Rows are points. The last column is the point's height on a tilted bowl or saddle (a function of degree 2), plus a little noise. Count its main directions that bend up, bend down and stay straight.

Points (15 x 4):
[[-0.21  0.45  0.63 -0.35]
 [-0.05  0.83  0.15 -0.08]
 [-0.25 -0.28 -0.03 -0.12]
 [-0.44  0.17  0.13 -0.24]
 [-0.10 -0.20  0.21 -0.12]
 [ 0.16 -0.08  0.17 -0.11]
 [ 0.16 -0.23 -0.98 -0.67]
 [ 0.34  0.30 -0.20 -0.14]
 [-0.93  0.17 -0.34 -0.85]
 [-0.14  0.51 -0.33 -0.17]
 [-0.64 -0.35  0.09 -0.36]
 [-0.12  0.80 -0.29 -0.15]
 [ 0.61  0.24  0.55 -0.51]
 [ 0.46  0.13 -0.13 -0.20]
 [-0.90  0.50  0.52 -0.90]]
Directions: 0 up, 2 down, 1 straight

Points (23 x 5):
[[ 0.03 -0.66  0.91 -0.15 -0.48]
 [-0.28  0.67  0.29  0.30 -0.30]
 [-0.56  0.80  0.27  0.71 -0.63]
 [-0.59 -0.02 -0.09  0.10 -0.23]
 [-0.04 -0.32 -0.42 -0.47 -0.29]
 [-0.39  0.61  0.37  0.44 -0.37]
 [-0.24  0.05  0.41  0.08 -0.13]
 [-0.25 -0.08 -0.48  0.30 -0.32]
 [ 0.17 -0.38 -0.36  0.62 -0.50]
 [ 0.20  0.78 -0.02 -0.52 -0.43]
 [-0.40  0.17 -0.29  0.14 -0.22]
 [ 0.09  0.71 -0.85  0.19 -0.65]
 [ 0.24  0.60  0.18  0.92 -0.68]
 [-0.19  0.35 -0.49 -0.43 -0.32]
 [ 0.12 -0.12 -0.02  0.25 -0.16]
 [-0.20  0.39 -0.50 -0.43 -0.33]
 [ 0.09  0.01 -0.05  0.87 -0.53]
 [-0.22  0.18  0.16  0.13 -0.12]
 [-0.60  0.11 -0.71  0.50 -0.64]
 [-0.06  0.36 -0.14  0.08 -0.16]
 [-0.95 -0.08 -0.22 -0.42 -0.53]
 [-0.52  0.75 -0.24 -0.13 -0.38]
 [ 0.29  0.17 -0.82  0.25 -0.56]]
Directions: 0 up, 4 down, 0 straight

Points (48 x 7):
[[ 0.19 -0.49 -0.90 -0.29  0.14 -0.12 -0.80]
 [-0.05 -0.47 -0.31 -0.73  0.19  0.00 -0.19]
 [ 0.53  0.08 -0.10  0.29 -0.51  0.26 -0.34]
 [-0.76  0.45 -0.41  1.22  0.66 -0.47 -0.77]
 [-0.33 -0.13  0.64 -0.79 -0.22  0.14 -0.11]
 [ 0.29  0.18  0.15  0.13  0.07 -0.20 -0.09]
 [-0.40  0.42  0.39 -0.44  0.23  0.97 -0.18]
 [ 0.34 -0.31 -0.33 -0.44 -0.10 -0.28 -0.32]
 [ 0.54 -0.50 -0.17 -0.13 -0.14  0.18 -0.32]
 [-0.15  0.22 -0.14 -0.16  0.63  0.39 -0.18]
 [ 0.13 -0.07  0.37  0.53 -0.52 -0.18 -0.25]
 [-0.47 -0.59 -0.33 -0.08 -0.69  0.54 -0.59]
 [-0.32 -0.04 -0.36  0.29  0.37  0.89 -0.37]
 [-0.06  0.59 -0.12 -0.10  0.04 -0.47 -0.12]
 [-0.07  0.14  0.86 -0.25  0.91  0.24 -0.36]
 [-0.32  0.64 -0.24 -0.52 -0.26 -0.37 -0.24]
 [-0.37  0.14  0.26  0.07 -0.09  0.20 -0.04]
 [-0.34 -0.34  0.29 -0.08  0.35  0.34 -0.05]
 [-0.22 -0.08 -0.11 -0.15  0.15 -0.31  0.00]
 [ 0.69 -0.28  0.61 -0.31  0.06  0.37 -0.37]
 [-0.02 -0.45  0.03 -0.65  0.72  0.06 -0.15]
 [ 0.65  0.07 -0.48 -0.03  0.58 -0.37 -0.64]
 [-0.32  0.31  0.08  0.47  0.10 -0.56 -0.01]
 [ 0.60  0.23  0.07  0.43  0.28 -0.53 -0.33]
 [ 0.38 -0.39  0.29 -0.57 -0.10 -0.16 -0.22]
 [ 0.51  0.28 -0.50 -0.58 -0.17 -0.13 -0.49]
 [ 0.13 -0.15  0.53  0.13 -0.41 -0.27 -0.27]
 [ 0.22  0.29  0.08 -0.40 -0.13 -0.36 -0.09]
 [ 0.59 -0.88 -0.06  0.29  0.08  1.14 -0.34]
 [-0.34  0.99  0.20  0.11 -0.22  0.02 -0.50]
 [-0.03  0.28  0.39 -0.93  0.03  0.73  0.03]
 [-0.18  0.87  0.11 -0.37 -0.57  0.43 -0.63]
 [-0.41  0.09 -0.21 -0.08  0.33  0.28 -0.12]
 [-0.25  0.41 -0.37 -0.01 -0.03 -0.13 -0.21]
 [-0.18  0.52  1.12 -0.80  0.01 -0.20 -0.37]
 [-0.49  0.07  0.45  0.75 -0.29 -0.23 -0.19]
 [ 0.29  0.07  0.16  0.29  0.60 -0.78 -0.21]
 [-0.36  0.51 -0.17  0.11 -0.27  0.02 -0.26]
 [ 0.51  0.00  0.41 -0.25  0.15 -0.38 -0.21]
 [-0.37  0.24  0.15 -0.81  0.45 -0.01  0.16]
 [ 1.29  0.39  0.44 -0.07 -0.80  0.10 -1.40]
 [-0.51  0.26  0.26  0.12 -0.14 -0.22 -0.04]
 [-0.07 -0.58 -0.46 -0.74 -0.47 -0.13 -0.60]
 [ 0.27 -0.23 -0.46  0.05  0.81  0.36 -0.56]
 [ 0.75  0.78  0.30  0.25 -0.32 -0.13 -0.78]
 [ 0.45 -0.13  0.53 -0.78 -0.70  0.10 -0.60]
 [-0.72  0.08 -0.50  0.47  0.19 -0.30 -0.41]
 [-0.18  0.96  0.14 -0.50 -0.34  0.30 -0.52]]
Directions: 0 up, 4 down, 2 straight
